Rows are points. Each copy is the shape, with its points in the same order, stretched, turned, moved and blurred by noise. Is it also mirrored, or only turned?

Shape (7 x 3):
[[  3.1 -10.6 -25.4]
 [ 23.4 -16.8  27.1]
 [  8.8  13.3  25.7]
 [ 12.6  21.7 -26.5]
 [-12.2  21.4 -19.5]
 [-27.8  19.2   4.7]
 [  7.8 -29.9 -19.4]]
Copy 1 (7 x 3):
[[ 15.6   0.8 -15.7]
 [-32.8 -18.7   7.3]
 [-33.1  13.6  10.9]
 [ -0.3  26.5 -29.6]
 [ 10.2  33.8  -7.7]
 [  3.5  34.6  19.6]
 [ 14.3 -19.0 -11.5]]
Copy 1 is: mirrored
Copy 2 (7 x 3):
[[-11.5  -4.2 -31.4]
 [-34.6  -1.3  19.6]
 [  4.3  11.4  21.2]
 [  0.1  30.5 -29.7]
 [ 18.3  10.2 -20.3]
 [ 32.1 -10.0  -0.8]
 [-28.7 -14.3 -25.8]]
Copy 2 is: mirrored
Copy 3 (7 x 3):
[[-29.7  -3.4  -6.4]
 [  4.6  -5.1  35.5]
 [ 21.0   7.6   9.8]
 [-19.3  32.1 -15.7]
 [ -6.4  12.0 -30.3]
 [ 16.8  -5.5 -27.4]
 [-35.7 -15.3  10.4]]
Copy 3 is: mirrored
Copy 4 (7 x 3):
[[  5.3  -1.8 -35.2]
 [ 20.0 -18.8  16.6]
 [  5.7  10.9  18.8]
 [ 15.0  30.0 -28.4]
 [ -9.4  28.2 -23.9]
 [-27.4  21.1  -3.6]
 [  9.9 -23.7 -31.8]]
Copy 4 is: only turned

Shape (12 x 6):
[[  1.4  33.2  24.6  -9.8 -16.8  -9.5]
 [ -4.0 -17.5 -13.3  30.2 -20.9 -24.6]
 [ 16.7  23.5  26.2 -25.3  -3.8 -24.6]
 [ 40.4  -8.3  26.7   1.9 -24.8  21.6]
 [ 12.4  13.4 -28.3 -31.4  -7.9 -18.6]
 [ -0.6  19.2   1.8 -35.9 -11.3  19.6]
 [  5.6  17.2  23.6  16.4  29.4  -3.1]
 [ -5.8  -9.2   6.2   3.7  16.3  31.1]
 [ 53.5 -33.0  -5.7   1.7   2.5  32.7]
 [  2.6  -7.0 -25.7  12.6  17.2   3.0]
 [-11.3  -6.3   4.1  20.2  -4.2 -13.8]
 [  7.3 -14.8  12.2   5.7  -2.6 -22.4]]
Copy 1 (12 x 6):
[[  5.4  15.8  21.8 -30.9 -31.7 -14.4]
 [-12.9 -19.6 -13.9  24.1 -14.0 -36.0]
 [ 12.8  -9.0  17.8 -43.8 -37.9 -12.9]
 [ 53.6  -2.2  27.7   7.7  -7.3 -11.7]
 [ 12.1   0.0 -28.1 -43.5 -15.0 -32.8]
 [ 14.9  27.5   3.5 -46.4  11.8 -12.7]
 [ -6.1 -15.2  15.4 -13.2 -21.4  29.0]
 [ -2.4  -6.4  12.5  -4.4  26.7  14.0]
 [ 52.4 -26.4  -5.8  10.4  17.7   9.7]
 [ -4.7 -13.3 -26.8  -1.7   6.0   3.4]
 [-15.0  -8.6   5.9   8.7 -12.3 -14.5]
 [ -0.8 -24.6   7.1  -4.8 -15.0 -24.7]]
Copy 1 is: mirrored
Copy 2 (12 x 6):
[[ -1.0  36.6  18.7 -10.5 -13.9  -0.7]
 [  0.6 -14.0  -8.6  30.5 -31.7 -30.3]
 [ 14.3  25.8  27.8 -20.8   4.9 -13.3]
 [ 41.2  -3.7  21.6   5.1 -28.6  30.6]
 [ 24.6  13.9 -26.8 -22.4  -2.5 -24.4]
 [  5.9  18.0 -15.5 -27.4  -8.9  19.3]
 [ -3.6  13.5  19.4  29.0  22.1  10.4]
 [ -5.9 -14.0 -11.0  15.4   3.8  33.4]
 [ 58.0 -30.9  -9.1  16.5  -6.0  30.8]
 [  7.2 -11.0 -30.0  28.6   7.3  -4.3]
 [-11.0  -6.9   2.3  22.0 -14.4 -11.7]
 [  4.2 -12.4  17.2  12.1  -7.6 -16.4]]
Copy 2 is: only turned
Copy 3 (12 x 6):
[[ -2.3  37.5  33.3  -6.4 -11.3  -5.9]
 [ -8.1  -6.4 -13.4  32.8 -14.0 -27.6]
 [ 17.7  20.7  35.8 -20.7  -2.9 -26.5]
 [ 25.3   0.0  23.1  15.7 -35.3  25.3]
 [ 20.7  17.2 -18.3 -26.5   1.9 -19.8]
 [  8.0  27.7   2.1 -24.9  -1.8  24.5]
 [  7.4  13.0  33.0  30.9  23.3   2.3]
 [ -7.1  -6.5   5.0  14.8  14.9  33.2]
 [ 45.6 -33.1  -5.4  23.7 -13.5  40.9]
 [  5.0  -8.4 -19.9  23.2  21.2   4.5]
 [-15.0  -4.0   5.6  24.2   0.1  -7.6]
 [  3.2  -9.1  19.6  16.8  -3.4 -21.3]]
Copy 3 is: only turned

Shape (14 x 9):
[[  2.5 -25.4  -5.0   2.2  -5.9  -4.2 -25.1 -32.1  13.3]
 [  5.6  -5.0  -5.0  -5.2 -18.3 -20.1 -10.8   2.4 -22.2]
 [ 26.1  23.7 -10.0 -44.2  18.0  -8.9 -24.8 -40.3  12.3]
 [ -5.6   6.4 -23.4  36.2  37.9 -11.8   5.0  19.4  -6.3]
 [ 18.1  -8.9  42.6  -7.0  -6.8 -13.4   0.2   0.3   4.0]
 [-15.4  -9.2   5.6  -2.5  -4.4  13.6   6.0   1.1 -17.3]
 [  6.5  -6.5   1.4 -50.6  13.2  12.6 -24.1 -15.6  14.7]
 [ 16.2 -32.8   7.6   8.8   6.7   1.9  10.1 -17.6 -23.4]
 [  4.4  26.2 -10.0  27.8   9.0  12.8  18.5   1.2 -11.6]
 [-20.9  37.0  10.4  18.6  36.2   5.0   3.1   8.1  -6.5]
 [-27.3  19.1 -14.6  38.6  16.9  -4.8  45.7  29.1  12.0]
 [ 12.0  12.0  -5.7 -52.6  22.3 -15.5  -3.4 -43.8   8.5]
 [  4.6  17.4   1.4   4.1  -6.4  26.3  -1.9 -16.0   8.7]
 [ -5.4   5.4  16.4 -43.5  -6.2  -2.9 -27.8 -64.7   3.4]]
Copy 1 (14 x 9):
[[ 18.1 -33.6  22.2  10.8   9.2  -0.2  23.7  -4.6  -3.4]
 [ 29.6 -15.0   6.6  11.7 -13.5  -6.4 -13.5  10.6 -16.0]
 [ 19.9  -4.2  35.4 -28.8  31.4 -16.8   0.6 -14.4 -25.9]
 [-20.2   9.2 -15.6  35.7  27.1 -22.2 -13.6  18.3  -2.1]
 [ 32.6 -12.4  38.1  16.9  -4.6 -12.9 -31.4  -4.7  17.3]
 [ -1.1 -13.1   2.2  -1.3 -13.9   6.9 -16.1  -6.5   6.6]
 [  6.4 -21.6  34.2 -37.4  20.7   2.2  -3.5   2.9  -1.0]
 [ 17.6 -35.5  -8.3  20.1   8.2   3.5 -16.4 -19.6   8.0]
 [ -2.5  30.3 -12.5  14.8   1.6  -8.3  -9.2  -7.5   5.1]
 [-34.8  30.9  12.8  17.6  11.0  -9.5 -30.1  -6.8  -3.5]
 [-34.6  26.7 -21.9  23.5  -7.8 -38.5  -8.8  16.8  24.1]
 [  7.0 -19.7  30.0 -33.6  21.0 -29.5 -10.8 -20.2 -21.6]
 [ 10.5  15.7  15.2  -6.5   1.8   4.4   6.1 -11.3   8.9]
 [ 19.2 -27.4  53.2 -28.5  -7.5  -2.3   1.8 -39.2 -27.4]]
Copy 1 is: mirrored
Copy 2 (14 x 9):
[[ 13.5 -14.4  -1.8  -1.8  -6.4  15.2 -19.4 -26.5   2.2]
 [  7.7   4.2   1.0   5.1  -7.3  -5.7   7.2 -10.2 -37.5]
 [ 47.8  21.7   4.0 -52.8  19.7  18.8  10.7 -23.3   5.9]
 [-27.3  -1.5 -34.7  15.5  39.9 -18.2 -12.4   3.9 -19.2]
 [ 22.4 -22.7  22.4   5.5  -4.7  -6.7  15.5  19.1  -5.2]
 [-26.4   1.8  13.0   9.1  -3.3   8.6   7.6  -1.6 -14.6]
 [ 17.6   7.9  18.1 -47.1  -2.0  34.4  -3.1   3.1   0.0]
 [  1.3 -33.7  -3.7  19.4  11.5  18.9  19.3 -15.9 -11.5]
 [-15.1  23.9 -13.4  26.3  27.8  -7.5  14.2  -0.4  -3.8]
 [-29.1  19.7   8.4   0.4  40.3 -25.7  -3.0   6.6   2.7]
 [-58.0  10.0 -36.1  35.2  13.3 -38.3   3.9  23.8  12.0]
 [ 30.0   5.0   1.1 -55.8  10.6  12.8  22.3 -27.0  10.4]
 [  0.9  28.1   8.8   8.8   8.0  15.2   0.9  -3.6  13.2]
 [ 30.5   7.6  40.9 -42.3  -9.7  18.7   5.9 -47.6  16.3]]
Copy 2 is: only turned
Copy 3 (14 x 9):
[[ -0.4 -39.8 -23.4   6.6  -2.7 -19.7   7.0  -7.9  10.9]
 [ -1.4 -22.9  16.6  15.6 -16.2 -27.0 -16.1   0.4  -6.3]
 [  3.7  -0.5   6.8 -22.0  -8.0  -7.1  -1.9 -59.2   2.7]
 [-13.7  -9.6   7.8  42.4  31.3   4.4 -10.5   7.8   1.0]
 [ 16.5   3.4  11.2  -4.0  -4.6 -43.5  19.3   7.4   3.3]
 [ -8.4 -22.5   9.0   4.7 -21.4  -1.2  12.2  23.2 -16.5]
 [  5.6  -5.8   1.2 -44.0  -3.0   3.4  -7.3 -12.5  -3.0]
 [ 13.1 -49.3  26.9   5.1  -7.9 -17.9  16.7   6.9   7.2]
 [ -1.5  -3.9  17.7  43.4 -11.6  10.1  11.9  10.9   0.1]
 [-11.0  19.0   9.0  24.3  13.8   5.9  18.0   7.1 -34.2]
 [-41.7  20.6   7.6  49.1   5.8  12.4  18.6  47.8  16.3]
 [-20.1  -3.1  18.3 -28.9  -6.3  -7.5   7.9 -52.4   2.3]
 [ 10.2  -0.8  -1.6   9.1 -24.0   7.5  15.5  -2.8  -1.2]
 [ -3.1 -13.9 -14.8 -30.6 -33.2 -17.1  18.9 -45.8 -20.1]]
Copy 3 is: mirrored
Copy 4 (14 x 9):
[[  0.0 -12.7 -17.4  12.3   1.2  -8.9 -22.0 -38.8  10.2]
 [ 10.9  14.4 -10.8  -1.5 -10.9  -8.5 -18.7  -1.1 -26.6]
 [ 23.3   3.3 -13.3 -37.8  45.6  -0.2   1.5 -39.6   3.8]
 [-27.3  29.4 -12.7  32.1  21.7 -11.9  -5.0  36.4  10.2]
 [ 17.6 -11.8  30.3  -4.0 -13.1 -10.1  -6.8   1.2   0.2]
 [-17.2   5.0   3.7  15.2 -11.8  18.5  -1.6  -5.1 -17.3]
 [-10.7 -17.2  -2.9 -39.1  24.2  18.4  -7.8 -35.6  -5.7]
 [  4.4 -20.7   6.2  36.3   7.8  -1.0  -1.0  -5.7 -17.5]
 [  5.1  36.2  -5.2  30.8  10.4  16.2  13.0  11.3   4.1]
 [-24.3  48.9  21.0  11.7  16.4   3.3   9.4  10.9   8.6]
 [-32.2  37.2 -16.7  29.9 -14.3   2.7  29.9  51.2  21.5]
 [  6.1 -11.6 -13.6 -38.9  38.0  -5.8  24.9 -35.6  -5.9]
 [  9.2  20.1  -0.9  10.0   3.7  29.8   7.5 -21.6  17.6]
 [  9.7  -6.5   5.6 -26.9   8.0  -5.1   9.5 -75.6 -10.8]]
Copy 4 is: only turned
